Every row gives one point. A path goes straight from each point to the next, and from the last back to the first. The post is the endless flat space through its rows: a point in 2 columns, a line in 3, a plane in 4, and so on, so that a path can go around it. Count how often the path circles the post. Going back the other way cancels.

Post, 2 rows:
-0.12, 0.09, -0.08
-0.06, 0.45, 0.70
Path, 29 rows:
0.26, 0.71, 0.55
-0.20, 0.39, 0.21
-0.60, 0.37, -0.46
-0.45, 0.16, 0.46
-0.12, -0.06, 0.47
0.56, -0.02, 0.26
0.28, 0.62, 0.01
-0.28, 0.78, 0.50
-0.71, 0.21, -0.29
-0.24, 0.07, 0.37
0.10, -0.15, 0.39
0.31, 0.00, -0.08
0.10, 0.62, 0.23
-0.61, 0.37, -0.34
-0.46, 0.04, 0.09
-0.13, -0.35, 0.03
0.53, 0.12, 0.53
0.31, 0.53, 0.12
-0.19, 0.69, -0.10
-0.58, 0.27, -0.07
-0.47, 0.03, 0.48
0.08, -0.25, 0.32
0.30, 0.09, 0.94
0.64, 0.32, 0.25
-0.07, 0.84, 0.19
-0.42, 0.61, 0.61
-0.35, 0.04, 0.09
-0.03, 0.22, 0.62
0.56, 0.06, 0.02
Times around: 5

Post, 10 rows:
0.14, -0.11, 1.63, 0.05, 0.10, 0.71, -0.15, 0.27, 0.26, -0.11, 0.10
0.50, 0.91, -0.39, 0.34, -0.35, -0.46, 0.40, 0.30, 0.46, 0.69, -0.75
0.08, -0.22, 0.05, 0.01, -0.10, 0.56, -0.42, 0.37, 0.20, -0.80, -0.28
-0.12, -0.41, 0.21, -0.08, 0.15, 0.22, 0.34, -0.22, -0.01, -0.31, -0.44
0.20, -0.13, -0.52, -0.30, -0.19, 0.25, 0.38, 0.61, 0.43, 0.40, 0.49
0.15, -0.07, -0.22, 0.53, -0.55, 0.08, 0.50, 0.10, 0.17, 0.24, 0.35
-0.19, -0.49, 0.38, -0.39, -0.86, -0.26, -0.61, 0.33, -0.99, -0.18, 0.43
0.11, -0.44, -0.24, 0.06, 0.46, -0.08, -0.56, 0.66, -0.01, -0.28, 0.28
-0.18, -0.11, 0.06, 0.08, -0.76, -0.34, 0.50, 0.28, -0.07, -0.64, -0.27
-0.09, -0.55, -0.70, -0.26, 0.05, -0.54, -0.40, -0.03, 0.37, -0.44, 0.44
Path, 7 rows:
0.34, 0.14, -0.07, -0.51, -0.13, 0.09, 0.04, 0.10, -0.11, -0.07, 0.05
0.18, 0.21, 0.42, 0.32, -0.36, 0.30, 0.05, 0.55, -0.05, 0.18, 0.45
-0.11, -0.20, 0.02, -0.55, -0.54, 0.07, 0.69, 0.30, 0.22, -0.36, 0.68
-0.23, -0.12, -0.05, 0.27, -0.65, 0.06, -0.01, 0.00, -0.30, -0.51, -0.31
-0.11, 0.11, 0.38, 0.11, -0.03, 0.69, -0.04, 0.60, 0.75, -0.35, -0.52
-0.13, -0.87, 0.08, 0.15, -0.10, -0.26, -0.11, 0.20, 0.11, -0.17, -0.02
0.60, -0.59, -0.14, -0.18, -0.40, 0.67, -0.03, -0.47, 0.12, 0.11, 0.14
Times around: 1

Post, 17 rows:
-0.44, 0.31, -0.89, -0.08, -0.50, 0.21, 0.21, 0.63, 0.27, -0.28, 1.55, 0.84, -0.68, 0.94, 0.20, -0.47, -0.73, 0.24
-0.24, -0.54, -0.21, 0.21, -0.28, -0.22, -0.37, 0.47, 0.28, 0.16, -0.13, 0.37, 0.82, -0.15, -0.60, -0.11, 0.58, 0.05
0.05, -0.36, 0.05, 0.16, -0.07, -0.30, -0.94, -0.12, 0.51, 0.27, -0.25, -0.25, 0.17, 0.43, -0.34, -0.20, 0.29, 0.46
0.16, -0.17, -0.78, -0.11, -0.39, 0.43, -0.42, 0.65, -0.21, 0.04, -0.28, -0.05, 0.53, 0.35, -0.80, 0.00, -0.31, 0.18
-0.04, -0.07, 0.84, -0.39, -0.25, 0.48, -0.50, 0.13, -0.11, 0.18, 0.51, -0.07, 0.41, 0.23, -0.15, 0.22, -0.10, 0.04
-0.39, 0.10, -0.11, -0.23, -0.28, 0.33, -0.26, -0.46, 0.14, 0.03, -0.03, 0.65, 0.05, 0.31, -0.31, -0.12, 0.48, 0.05
0.33, 0.37, 0.28, -0.69, 1.19, 0.43, -0.31, -0.13, -0.15, 0.44, 0.24, -0.17, -0.18, -0.57, 0.26, 0.06, 0.19, -0.91
0.08, 0.27, 0.75, -0.67, 0.15, -0.11, -0.25, 0.02, 0.21, 0.53, -0.12, 0.39, -0.03, -0.13, -0.57, -0.35, -0.17, -0.28
0.22, -0.15, 0.33, -0.43, -0.44, 0.28, -0.69, -0.05, -0.16, -0.02, -0.11, 0.27, 0.18, -0.34, 0.40, 0.51, -0.18, 1.03
0.02, 0.15, 0.02, -0.55, 0.48, -0.12, 0.27, 0.04, 0.00, 0.61, 0.16, 0.13, -0.23, 0.40, 0.34, -0.08, 0.77, 0.18
-0.06, 0.05, -0.03, -0.39, -0.27, 0.10, 0.44, 0.00, 0.17, -0.58, -0.74, 0.27, 0.62, 0.30, 0.39, 0.71, 0.21, -0.29
-0.17, 0.13, 0.12, -0.39, -0.69, -0.24, -0.03, 0.03, -0.06, 0.04, -0.20, -0.26, 0.13, -0.30, -0.94, 1.12, 0.00, -0.02
-0.35, 0.35, -0.34, 0.48, -0.63, 1.16, 0.34, 0.84, 0.35, -0.21, 0.30, 0.30, -0.29, 0.34, -0.25, 0.41, -0.38, 0.99
-0.10, 0.10, -0.16, 0.17, -0.25, -0.29, 0.24, -0.49, 0.16, 0.43, 0.12, -0.06, 0.29, 0.15, 0.09, 0.02, 0.06, 0.68
0.51, 0.32, -0.31, -0.31, -1.23, -0.25, 0.35, 0.04, -0.07, -0.63, -0.04, 0.13, -0.47, 0.09, -0.11, -0.38, 0.09, 0.24
-0.43, 0.49, 0.31, 0.30, 0.10, -0.10, 0.15, 0.31, -0.46, 0.27, -0.36, 0.27, -0.01, 0.04, -0.42, 0.53, 0.20, -0.58
-0.22, 0.37, -0.11, -0.33, -0.95, 0.10, 0.03, 0.17, 0.18, 0.51, -0.20, 0.10, 0.07, 0.01, 0.19, 0.49, 0.28, -0.09
Path:
-0.05, 0.40, -0.78, -0.44, -0.21, -0.15, -0.26, -0.31, -0.31, 0.23, -0.20, 0.08, -0.06, -0.09, 0.43, 0.09, 0.39, -0.24
-0.44, -0.19, -0.04, -0.08, -0.53, 0.54, 0.04, -0.03, -0.31, -0.08, 0.42, 0.25, 0.67, 0.77, -0.27, -0.08, -0.11, 0.15
0.04, -0.07, 0.14, -0.31, -1.08, 0.49, -0.54, -0.39, -0.27, -0.07, -0.07, 0.69, -0.13, -0.45, 0.15, 0.01, -0.52, -0.37
0.09, 0.05, 0.27, 0.18, -0.39, 0.23, -0.17, 0.28, -0.69, 0.43, 0.08, -0.12, 0.34, -0.02, -0.40, 0.88, -0.08, 0.07
-0.15, 0.29, -0.34, 0.15, 0.35, 0.40, -0.29, -0.29, -0.11, 0.09, 0.46, 0.19, 0.42, 0.86, 0.13, 0.45, 0.41, 0.43
-0.33, 0.78, -0.22, -0.30, -0.23, 0.06, -0.32, 0.10, 0.16, -0.25, 0.02, -0.05, 0.08, -0.09, -0.55, 0.65, 0.13, -0.29
-0.99, 0.58, 0.05, -0.49, -0.61, -0.24, -0.36, 0.26, 0.08, 0.42, 0.34, 0.45, 0.17, 0.25, 0.12, 0.07, -0.61, -0.03
-0.84, 0.08, -0.14, -0.19, -0.32, 0.01, -0.14, 0.32, -0.05, 0.04, 0.40, 0.37, -0.26, -0.20, -0.44, 0.21, 0.42, 0.41
Times around: 1
